Rows are points. To make a cloud, some directions were put in groups of two or more. Within a group, all points are equally far from the middle, so they leave a hole (a ring in 2 directions, a hollow ball in 3). The other directions are filled evenly. Then the cloud was stretched, turned, moved and blurred a little. Count the holes, and give their numbers of directions, smallest first.
In the rows, 128 means zero.

Cloud (13 x 2)
[[125 180]
 [ 94  70]
 [111 157]
 [ 81 122]
 [102  71]
 [100 148]
 [143  86]
 [ 91  69]
 [137  96]
 [106 128]
 [ 58 152]
 [129 131]
 [100 155]]
Holes: 0

Cloud (13 x 2)
[[137  96]
 [130 167]
 [ 60 120]
 [ 95 170]
 [116  64]
 [150 122]
 [141 106]
 [ 57 105]
 [120 144]
 [ 99 180]
 [122 153]
 [107 188]
 [168 138]]
Holes: 0

Cloud (21 x 3)
[[110 166  80]
 [ 97 122 173]
 [163 176  99]
 [134 109 185]
 [161  84  87]
 [111  94  75]
 [141 156 173]
 [178 118 148]
 [ 84 118 154]
 [104  78 150]
 [137  65 110]
 [181 123  89]
 [ 92 125 168]
 [139 129 184]
 [166 132 166]
 [175 150  79]
 [147  82  80]
 [ 87 105 155]
 [ 99 112 173]
 [123 170 162]
 [ 83 133 146]]
Holes: 1 (3)

Cloud (29 x 4)
[[100 126 146 218]
 [110 138 134  94]
 [193 133 130 161]
 [109 171 175  83]
 [ 82 139 153 144]
 [129 102 134  65]
 [124 145 171 112]
 [118 110 176 123]
 [102  57  76  99]
 [ 50 144 100  83]
 [ 58 147  99 165]
 [ 65  66 179 171]
 [ 85 134 118 152]
 [112 152 147  65]
 [132  82  72  96]
 [ 86 173 180 151]
 [135 123  84 140]
 [139 125 134 104]
 [117  61 110 188]
 [111 117 105  64]
 [134 111  88 152]
 [117 148 173 100]
 [111  96 128  96]
 [103 110 142 166]
 [157 115 114 171]
 [100 100 157 156]
 [115 150 118 138]
 [147  73 137 118]
 [ 76  76  95 108]]
Holes: 0

Cloud (55 x 6)
[[172 165 155 103 161 113]
 [ 89 136 102  72 115 122]
 [181 144 143  82  92 116]
 [ 96 145  89 150 138 175]
 [ 78 178 158 118 172 138]
 [147 168 210 125  93 138]
 [ 77 153 143  78 138 154]
 [100 129  99 195 154  87]
 [ 92 137 179 109  68 168]
 [116 126 194  89 107 178]
 [104 124 150  65  75 182]
 [177 113 176 105 137 166]
 [188 133 153 142 165 149]
 [191 131 169 118 174 183]
 [162 188 178  71 176 118]
 [115  95 155  82 121 102]
 [181 128 166  44 119 173]
 [183 108 144 129 106 142]
 [167 131 166 140  95 148]
 [144 101 168 140  96 150]
 [106 104 159  78 135 117]
 [ 82 120 141 120  98 114]
 [ 78 158 139  64 133 107]
 [165 106 165  80 103 130]
 [152 175 140  97 166  87]
 [174 149 114 153  98 155]
 [128 140  65 110 152 164]
 [191  75 148 127 134  88]
 [150 148 108 106 213 173]
 [147 110 187  66 112  94]
 [183 128 120 129  82 148]
 [159 104 150 160  65  89]
 [137 130 207  42 116 122]
 [ 73 145 158 137 160 136]
 [198 107 152 119 151 109]
 [100 118 103  98 158 160]
 [136  85 116 133  47 140]
 [170 147  74  84 135 108]
 [122 192 149 153 144  93]
 [ 99 152  90  93 132 147]
 [ 95 129 163  77  82 154]
 [172  77 135  70  98  89]
 [138 206 129  88  87 121]
 [137 101 149  87  94 190]
 [164 175 145 107 118 128]
 [ 75 163 152  97 152 101]
 [193 136 113 104 146 144]
 [115 105 181  57 159 136]
 [156 147  91 182 117  95]
 [117  75 124 106 181  99]
 [191 110 155 122 137 130]
 [151  80 156 129 114 126]
 [ 94 144 124  89 165 115]
 [175 154 139 112  92 165]
 [183 143 137 108 107 141]]
Holes: 1 (2)

Cloud (55 x 6)
[[119 125  95 201 169 151]
 [143  66 135 145  81  94]
 [ 82 136 175 153 202 132]
 [120  47  98 113  79 143]
 [102 112  59 116 157 158]
 [158 113 169 209  94 112]
 [151  96  79  72 122 184]
 [ 84 159  53 128 123 178]
 [122  91 148 154  68 145]
 [121  75  95  97 131 131]
 [120 105 158 147 118 152]
 [ 95 107 148 135 104 114]
 [140 162 127 126 134 208]
 [133 152  64 177  79 162]
 [120  82 149 196 160 121]
 [156 147 117 204 176 119]
 [ 94 103 148 209 147 140]
 [115  76 160 163 161  87]
 [122  99 142 101 126 177]
 [149  80 162 140  86 130]
 [ 90 134  69  89 185 144]
 [113 100 158 166 129 142]
 [100 131 140 167  70 131]
 [139 119  76 187 135 151]
 [103 142  48  93 132 144]
 [150 107 133 124 149 141]
 [ 96  96 132 166  99 159]
 [149 131 129 168 157 116]
 [177 117 177 129  96 134]
 [100 128 130 229 133  89]
 [135 119 178 190 166 101]
 [112 144  97 195 100 111]
 [ 99  92  80 168 147 148]
 [139 162 126 162 142 116]
 [105 158  61 126  92 196]
 [141 116 177 102  95 141]
 [ 92 132  61 150 154 145]
 [152 113 116 104 136 188]
 [ 90  85 126 159 130 110]
 [108  84 140 201  94 146]
 [155 168  78  97  72 148]
 [128 111 119 178 157 100]
 [132  97 125 204 155 185]
 [144 163 112 150  47 150]
 [164  95 158 112  95 118]
 [193 118  93 176 163 102]
 [148 114 120 168 117 178]
 [132  92  88 122 135 155]
 [119  68 125 161 128  89]
 [107 105 160  99 122 158]
 [ 90  89 124 196  89 145]
 [184 152  90 139  98 194]
 [122  99 103 196  90 171]
 [ 80 133 130 154 185 151]
 [136 125 111 103  69 147]]
Holes: 0

Cloud (80 x 8)
[[124 139 110 133  39 119 149 128]
 [136 125 107 160  80  87 196 149]
 [199  76 164 173  66 131 148 114]
 [171 113 137 145 121 113 196  66]
 [157 107 198 182  79 131 148 132]
 [ 87  83 174 107 172 153 130 126]
 [151 152 118 182 115 102 126 113]
 [127 110 127  87  94 158  75 181]
 [119  81 165 153  57 135 169  91]
 [152  91 149 144 175 107 100 172]
 [188 104 137  95 104  93 148  84]
 [128 156 135 163  49  95 123 157]
 [ 76 155 135  74 140 107 145 126]
 [161 141 149 131  88 114  96  71]
 [177 130  75 101 164 120 104 155]
 [170  84 166 157 145  90 152 161]
 [119 180 138 142 169 143 162 169]
 [132  96 117  63 138 116 112  85]
 [142 130  49 156 114  98 124 159]
 [193 117  92 123 121  89 132 150]
 [160  56 182 169  60 115 167 111]
 [212  93 160 122 106 106 107 136]
 [ 90 124 172 134 118 153 104  89]
 [214 117 125 113 117 112 131 153]
 [129 137  64 120 161 139 160 125]
 [196 125 119 165  61 136 140 104]
 [ 51 108 106 121 112 121 161 143]
 [148 118 113 113  75 132 143 219]
 [143  97 164 172 110  71 161 197]
 [135  82 124 132  63 183 146 134]
 [130 194 117  87 136 192  82 153]
 [162  83 190 148 105 117 180  69]
 [145  69 120 144  80  66 168 116]
 [152 123 132 107 104 144 198  80]
 [182 132  83 114  96 133 160 150]
 [103 135  68 141 105 137  85 125]
 [ 94 133  83  89 128 142 133 202]
 [137 168  90 182  87 149 143 160]
 [162 101 159 185 158 139 120 158]
 [162  91  90 144  92  63 141 149]
 [160  86 157 209 113 133 172 130]
 [ 96 148 135 149 131  92  86 143]
 [118 180 123  53 132 135 127 156]
 [110  97 136 119 148  96  82 196]
 [153 140  71 110  80 153 142 176]
 [147 150 153  90  95 124  62 139]
 [ 61 141 125 116 166 156 143  91]
 [ 93 104 178 180  65 152 158 154]
 [186 143 111 110  66 138 136 133]
 [110 116 122 139  77 124  98  88]
 [181  54 141 174  95 104  86 184]
 [ 77  93 196 130 132 138 147 119]
 [120 109  99  98  83 169 102 111]
 [114  59 113 112  90 159 121 174]
 [181 163 161 156  86 138 110 141]
 [119 181  84 103 120 156 160 130]
 [ 59 145 143 109 181 139 111 169]
 [103 158  94 161 160 140 110 128]
 [139  86 180 134  82  97  97 199]
 [184 116  72 101 154 152 108 103]
 [113 109 110 115 141 154 143 219]
 [137  69 113 140 138 117 137  69]
 [162 105 153 171 120  84 145 209]
 [128 146  76  66 135 168 132 138]
 [140  89 130  94 160 190 109  94]
 [ 66 165 144 116 137 145 103 114]
 [158 160  70 104 163 111 101 106]
 [101  80 166  88 150 158 149  81]
 [139 136 186 118  97 130 109 197]
 [141  99 162 129 121 134 212 112]
 [152 116 204 141  87 148 127 104]
 [150 159 129 119 116  90  63 146]
 [106  76 152 139 148 177 114 124]
 [170 137 123 141 127 202 122 109]
 [ 66 170 138 117 106 125 133 145]
 [114  74 131 106  75 121 154  94]
 [170 100 188 170 164 116 131 120]
 [140  69 184 180  96  74 134 191]
 [119 115 148 108 141  83  82 185]
 [204  84 166 132 149 116 100 128]]
Holes: 2 (3, 4)
